Rows are points. Each copy is the shape, with its points in the same order, turned, moved and blurred by noise. Is it also mirrored, or only turned?
In the rows, 128 means zero.

Shape (6 x 2):
[[132 117]
 [145  77]
 [111 131]
 [131 190]
 [115 125]
 [111 172]]
Copy 1, 6 rows:
[[141 130]
 [183 140]
 [124 112]
 [ 69 137]
 [131 115]
 [ 86 116]]
Copy 1 is: only turned
Copy 2 (6 x 2):
[[152 128]
 [189 144]
 [139 105]
 [ 80 124]
 [146 109]
 [ 99 105]]
Copy 2 is: only turned

Shape, 8 rows:
[[101 143 127]
 [132  93  64]
 [118 114 139]
 [136  79 111]
 [112 122 115]
 [103 136 140]
 [127 135  58]
 [130 144 120]]
Copy 1:
[[104 145 143]
 [118  59 146]
 [113 131 108]
 [119  81 101]
 [111 121 133]
 [106 147 127]
 [127  85 182]
 [133 132 141]]
Copy 1 is: mirrored
Copy 2:
[[119 132 154]
 [ 91  48 140]
 [136 116 130]
 [134  71 118]
 [118 107 144]
 [132 134 152]
 [ 64  80 146]
 [101 124 134]]
Copy 2 is: only turned
Copy 3 (8 x 3):
[[135 119 160]
 [207 146 114]
 [147  97 132]
 [189 101 109]
 [158 119 145]
 [135 106 157]
 [183 172 134]
 [134 132 133]]
Copy 3 is: mirrored

Shape:
[[ 79  99 133 131 105 151]
 [123 162 166 143 138  97]
 [100 128 127 111 114 155]
 [126 136 132  97 169 156]
 [150  76 129 148 165 195]
 [168 151 131 117 143 122]
 [ 85 128 186 133 116 158]
 [167  94 138 112  93 151]
 [137 171 123 152  98 123]]
Copy 1, 9 rows:
[[126 101 116  85 111 179]
 [120 142 171 134 158 141]
 [142 129 122  91  95 155]
 [141 183 107 108 110 138]
 [139 141  43 150 114 170]
 [143 152 134 147 119 106]
 [155 128 134  90 144 194]
 [175  97  93 127 115 118]
 [131 115 167 154 100 133]]
Copy 1 is: only turned
Copy 2, 9 rows:
[[151 158 153 114 153 184]
 [126 134 148 145 159  96]
 [136 166 130 110 138 153]
 [132 166  99 152 119 135]
 [202 140 115 140  85 180]
 [136 122 100 128 110 102]
 [170 174 146 139 187 150]
 [160  96  98  90 145 164]
 [130 137 147  90 138 100]]
Copy 2 is: only turned

Shape:
[[153 132 135 173 116 135 142 126]
 [ 87 110 181  91 100  99 177 147]
 [117 130 170 108 119  77 160 114]
 [133 142 109 112 147 158 125  97]
 [122  92 159 169 146 102 125 156]
 [144 159 114  77 124 147 105 140]
 [ 99  92 164  61 152 115 192 154]
 [139 100  99 161 108  86 148 126]
 [141 124 115  73 147 161 108 118]
 [114 115 120 108 127 163 117  99]
 [ 66 136 149 131 143 124 159 127]]
Copy 1 (11 x 8):
[[122  88 125 144 150 156 145 109]
 [150 123 177  57 138  84 140  94]
 [168 140 158  98 157 111 134  81]
 [122 148 155 153 142 145 117 160]
 [ 91 119 106 107 136 128 151  75]
 [156 140 135 143  98 123 108 165]
 [132 155 172  28 141 112 121 126]
 [138 117  99 121 174 130 184 121]
 [125 158 140 135 125 121  92 171]
 [109 136 160 147 144 110 119 159]
 [112 145 188 110 129 126 169 101]]
Copy 1 is: mirrored
Copy 2:
[[161  76 118 140 118 144 149 140]
 [ 85  97 174 155 117  78 101 170]
 [133  92 190 151 120  89 111 138]
 [147 151 126 122 141 136 146 108]
 [112  45 136 138 141 155 103 129]
 [141 141 107  89 147  80 130 119]
 [ 61 117 168 169 174  83 107 155]
 [125  57 135 156 103 124 159  96]
 [118 148 129  91 167 114 145 111]
 [115 145 136 106 126 142 148 122]
 [110 127 143 169 111 132  85 136]]
Copy 2 is: only turned

Shape, 13 rows:
[[ 94 108 155 135 105  88 145 138 148]
 [135 164 118 153 106 122  99 164 140]
 [126 113 110 154 149 129  96 152 101]
 [ 91 184 157 170 114 134 112 134 112]
 [128 143 109  93 165 140 146  92 147]
 [ 95 128 140 165 183 165  99 165 135]
 [ 85 161  87 114 173 176 136 118 125]
 [119 162  95 112 150 163 156 163  96]
 [164 114  97 120 163 131 161 150 166]
 [110 172 147 143 125 126 152  96 137]
 [143 111 106  98 126 171 135 104 127]
 [157 111 150 161 154 104 110 110 177]
 [161 176 164 129 175 117  99 124 173]]
Copy 1:
[[134 147 160 161 150 152 124 154  87]
 [108 142 106 121 108 165 153 122 124]
 [113 160 134 110 126 107 152 146 154]
 [132 121 109  85 156 182 124 142 128]
 [133  97 124 117 121  70 110 120  88]
 [114 148 131  70 102 121 114 191 139]
 [118  65 127  87 115  85 107 150 135]
 [100  98 107 129 118 105  90 130 164]
 [101 148 147 141  79  84 102 108 100]
 [142 108 128 104 151 145 104 112  91]
 [168 111 128 137 102  80 125 115 130]
 [136 185 147  97 109 118 141 121  65]
 [118 162  78  81 111 118 119 124  56]]
Copy 1 is: mirrored
Copy 2 (13 x 9):
[[159 140  79 118 121 135 137 134 178]
 [131 160  81 154 138 169 115 106 115]
 [104 106 101 146 112 157 136 136 114]
 [156 113  68 110 117 179  88  81 116]
 [137 127 163 121 135  96  96 124 124]
 [156  73 109 181 103 169 109 127 105]
 [147  89 176 135 126 135 111  83 104]
 [120 123 144 154  95 125 126  63 115]
 [128 148 133 183 130  78 138 129 123]
 [156 127  98 103 133 118  88  98 117]
 [132 149 162 121  93 114 135 135  99]
 [146 127  81 150 150 112 107 187 124]
 [134 129 107 167 147 121  38 149 120]]
Copy 2 is: only turned
Copy 3:
[[115 159 156 124 139 133 172 173 107]
 [103 142 147 146  89 156 101 151 111]
 [133 100 134 108  79 151 127 133 108]
 [ 61 111 181 134 124 123 118 131 113]
 [130 132  92 116 149  83 104 137 110]
 [134  68 159 103  95 107 119 151  75]
 [114  99 110  82 161 111  69 130  82]
 [ 98  84  98  98 149 149  84 167 122]
 [153 137  91 106 118 106  98 205 129]
 [ 89 147 152 124 152  85 114 139 136]
 [162 116 106 144 150 129 102 135 128]
 [145 152 147 140  78  74 143 163 132]
 [ 95 126 124 167  82  57 113 160 106]]
Copy 3 is: only turned
Copy 4:
[[137 146 152 125 154 113  79 130 126]
 [107 109 118 149 124 158 123 136 166]
 [114 140 100 108  92 161 123 120 124]
 [144 106 131 186 101 149 102  92 144]
 [203 104 126  87 115 131 146 143 133]
 [156 135  61 125 106 179  87  97 141]
 [209 124 109 116 114 187 156 107 125]
 [163 116  95 145 125 174 170 140  94]
 [150 117  79  77 158 124 147 154 132]
 [178 100 139 150 120 110 124 105 141]
 [179 153 113 105 100 125 162 163 139]
 [134 110 101  81 116  94  86 124 173]
 [163  53  91 112 104 123  86 145 169]]
Copy 4 is: mirrored
